Each row is a point. Before rounding, the points of a table are all equally far from one centre. They may lie mostly on one side of it. Write the centre, to within rounding.
(in the rows, 128 means zero)

Points (7 x 3)
[[100  84 144]
 [130 164 173]
 [129  85 162]
 [150 167 160]
 [139 128 184]
 [ 74 129 119]
 [119 103 178]]
Centre: [125 129 133]

Points (16 x 12)
[[109 169 117 113 123 151 171  93 115  98 149 173]
 [123 148 114 109 187 137  84 109 117 161 121 151]
 [108 202  83 138 135 162 140  97 131 140 124 145]
 [127 196 143  99 149 120 132 129  78 137 122 131]
 [149 188 146  84 125 133 155  82  89 115 116 153]
 [116 161  96 132 146 109  95 115 105 136 136 198]
 [128 216 101 126 140 153  93  91  81 155 148 158]
 [ 96 206 115  87 133 157 115  91 125 140 122 189]
 [161 157  89 136 169 138  87  90 112 105 119 192]
 [ 98 174  78 103 142 162 107 134  94 148 167 160]
 [ 92 173  98 125 104 135 121 109 140 107 121 158]
 [100 197 120 125 138 185 120  96  67 133 103 132]
 [126 197  75 148 138 184 125 123 108 145 139 137]
 [101 194 128 105 126 167 141 127 148 132 137 163]
 [ 83 160 120 129 146 178  95 120 136 101 122 169]
 [185 150  89 105 148 163  95  98  76 147 107 130]]
Centre: [136 163 112 110 138 159 116 109 101 124 124 159]

Points (28 x 24)
[[ 97 137 141 135  78 164 119 106 173 118 161 126 154 165 138  93 156 116
   79 119 101 107  71 145]
 [132 119  96 148 148 153 110 106 119  92 155 177 162 202  83 121 133 168
  136 131  88  78  78 123]
 [ 70 108 138 118 113 153 111  92 156 136 156 166 141 199 117 136  94 156
  157 159  99 139 106 162]
 [ 87 143 128 115 153 191 114 103 161 118 119 183 177 170  86 137 156 174
  125 155  68 101  89 136]
 [127  97 151 148 118 113 115 110 174  87 154 115 169 184 133  79 170 157
  142 156 107 141 101 133]
 [ 89  81 191 130 136 183 105 123 121  88 157 184 182 163  89 104 143 203
  105 132 108 115  98 135]
 [ 64 110 159 109 110 171  58 139 117  97 171 146 188 154  70 137 111 146
  106 147  90 107  94 151]
 [125 121 156 111 136 184 137 111 112 157 117 166 154 192  75 107 165 137
  120 174  65 102  88 165]
 [102 109 162 140 156 203 147 145 126 113 120 141 176 194 119  87 137 134
  152 113  90 110 107 167]
 [ 78 114 165  86 150 153 152 151 156 148 168 162 108 129  79 127 112 147
  139 177  79 124 127 150]
 [ 79 133 115 157 137 149 138 118 150 159 140 178 156 177 144 114 132 123
  101 121  70 125 156 147]
 [ 85  82 114 113 114 194 151 118 178  98 168 113 162 139 103 110 157 102
  112 149  93 130 118 163]
 [108 135 151 154 131 140 100 108  98  98 145 138 134 147 113 121  54 136
  121 125  95 164  51 112]
 [ 94 103 140 123 128 149 146 164 192 106 124 147 114 174 118 185 113 165
  110 145  88 151  91 152]
 [ 86 127 144 122 143 191  62 107 101 110 162 165 141 170  96 115 146 146
  134 147  71 100  78 109]
 [132  54 155  92 107 155 114  92 165 112 136 145 112 167  96 131 167 134
  135 121  74 129  94 113]
 [106 147 119 130 127 150 134  96 132 146 177 164 108 171 124 136 160 113
  142 114 139  95  73 131]
 [ 99 156 114 165 146 172 123 147 173 103 149 112 120 146 111 159 129 150
  135 132  88 120  84 203]
 [ 85  94 142 115 146 131  93 136 162  85 158 148 161 157  74 155 158 126
  177 156  65 101 100 166]
 [114  96 158 105  81 170 110 119 114 121 146 171 138 157 109  68 123 135
  122 150 112  89  64 121]
 [138 106 136  87 120 152 127  90  86 135 152 124 159 152  71 107 110 150
   98 129  74  72 116 168]
 [ 89  98 140  99 133 136  83 103 137 118 116 159 155 153 105 116 187 144
  159 141  73 164  78 120]
 [ 54 110 152 121 141 133  68 148 148 122 160 114 132 135  99 140 122 126
  105  86  85 115 139 164]
 [ 84  94 100 106 138 153 110 106 149 146 143 183 147 175 121  80 121 140
   91 112 157 117 103 134]
 [ 74  82 191 144 179 158 113  91 145 132 176 180 142 161 128 107 118 141
   94 139 114 116  61 102]
 [ 80 135 120 154 138 116 117 134 164 152 169 105 127 186 111 139 164 172
  115 160 127 144  86 154]
 [119 158 153 118 148 173 128 114 151 107 201 150 152 214  92 167 140 113
   94 146 113 107  78 148]
 [ 90  85 112 132 114 177 100 173 146 128 195 124 174 113 110 131 136 105
  106 157  95 172 104 143]]
Centre: [124 111 148 136 146 143 118 126 137 119 145 148 151 141 100 129 130 134
 107 138 105 129  99 146]

Points (27 x 24)
[[159  82  96 130 123 119  71 167 177  64 149 163 168 126  90 162  83 129
  161 122 113 107 109  99]
 [128 109 107 123  97 124 137 155 122  91 137 208 106 156 111 138  80 167
  163 111 131 111  83  91]
 [170  62 111 143 105  93 121 146 154 125 145 163  90 177  88 199  70 101
  172 150  72  98 137 118]
 [150  70 109  92 133 138  89 158 178 100 141 152 171 114  99 172  98 158
  156 162 130 107 124 105]
 [160  75 135 100 136 138  91 138 136 103 162 165 180 153 119 166  75 138
  131 135  89  95 104 113]
 [166 107 126 131  74 159 117 119 149 113 126 181 193 134  88 141 111 124
  179 100 112 125 120  80]
 [165 123 146  83  92  99 166 188 147 116 118 163 152 160  83 159 129 118
  130 130  99  51 115 133]
 [156  74  70 128 107  94 138 105 146 135 159 197 156 126  93 184 114 120
  186 129 102 129 129 135]
 [147  35 111 102  84 110 135 135 199 122 124 140 124 161  95 167 104 154
  173 111  91 154 114 122]
 [180 111 107  58 105 118 118 137 172 138 156 135 124 133  92 156 133 134
  153 114  99  84 164 137]
 [180  95  92  77  87 126 164 112 123 128 135 159 115 145 115 125 114 137
  118  96 117  89 134  83]
 [145  64 140  98 124  65 117 138 161 118 158 168 102 146  84 132  58 109
  125 160  87 129 120  77]
 [153  95  97 145  97 117  97 131 164  55 136 154 153 138 101 189 130 131
  132 142 111 115  78  94]
 [157 105  94 103  90 123  85 160 125 102 149 138 118  97 126 140 105 101
   94  89 107 146 116 124]
 [152 101 128 123 145 123  89 155 146  82 137 181 156 114  92 158  89 132
  104 114  80 137  83 145]
 [140  91  99  62 142  98 150 175 170  92 139 183 120 138 104 148  73 175
  123 114 101 122 126 142]
 [161  56 129  93 112 153 106 144 150 120 166 172 125 157 122 159  70 151
  131 140 125 110 114  77]
 [144  95  84 114 129 123 138 108 197 126 180 181 137 135 109 153 104 160
  139 145 139 122 103 142]
 [117 100  98 146 130 122 108  93 133  74 150 152 132 158  68 133  94 145
  151 138  84 113 118 160]
 [146 120 132  96 103 153 138 110 214 138 138 172 162 151 159 160  84 138
  129 133  98 119 125  89]
 [175  90 141 120  81 124 130 113 170  82 168 213 137 144 111 148 122 136
  139 150 125 145 120 101]
 [156  68 138 131 118 137 119 124 170 152 170 158 143 132  96 147  65 138
  137 144 119 164 181 113]
 [131 100 178 112 136 135 122 153 179 134 129 179 133 135 109 161 126  86
  136 102 142 116 106 103]
 [149  70 128 129  78 117 102 144 117 133 149 218  93 194  89 147  84 138
  107 120 103 135  99 116]
 [149 123 127 164 118  98 123 126 182  69 131 186 170 147 105 186  62 124
  139 123  85 155 149  91]
 [217 120  92 110 117  74 130 146 167  95 159 154 108 150  82 153  85 132
  110 122  67 120 115 130]
 [157 129  85 116  74  95 111 117 117 139 159 154 125 150 106 220 126 118
  139 136 119 107 112 101]]
Centre: [140 110  97 119 102 116 125 155 156 124 115 163 139 163  99 142  99 112
 131 140 105 128 135 117]
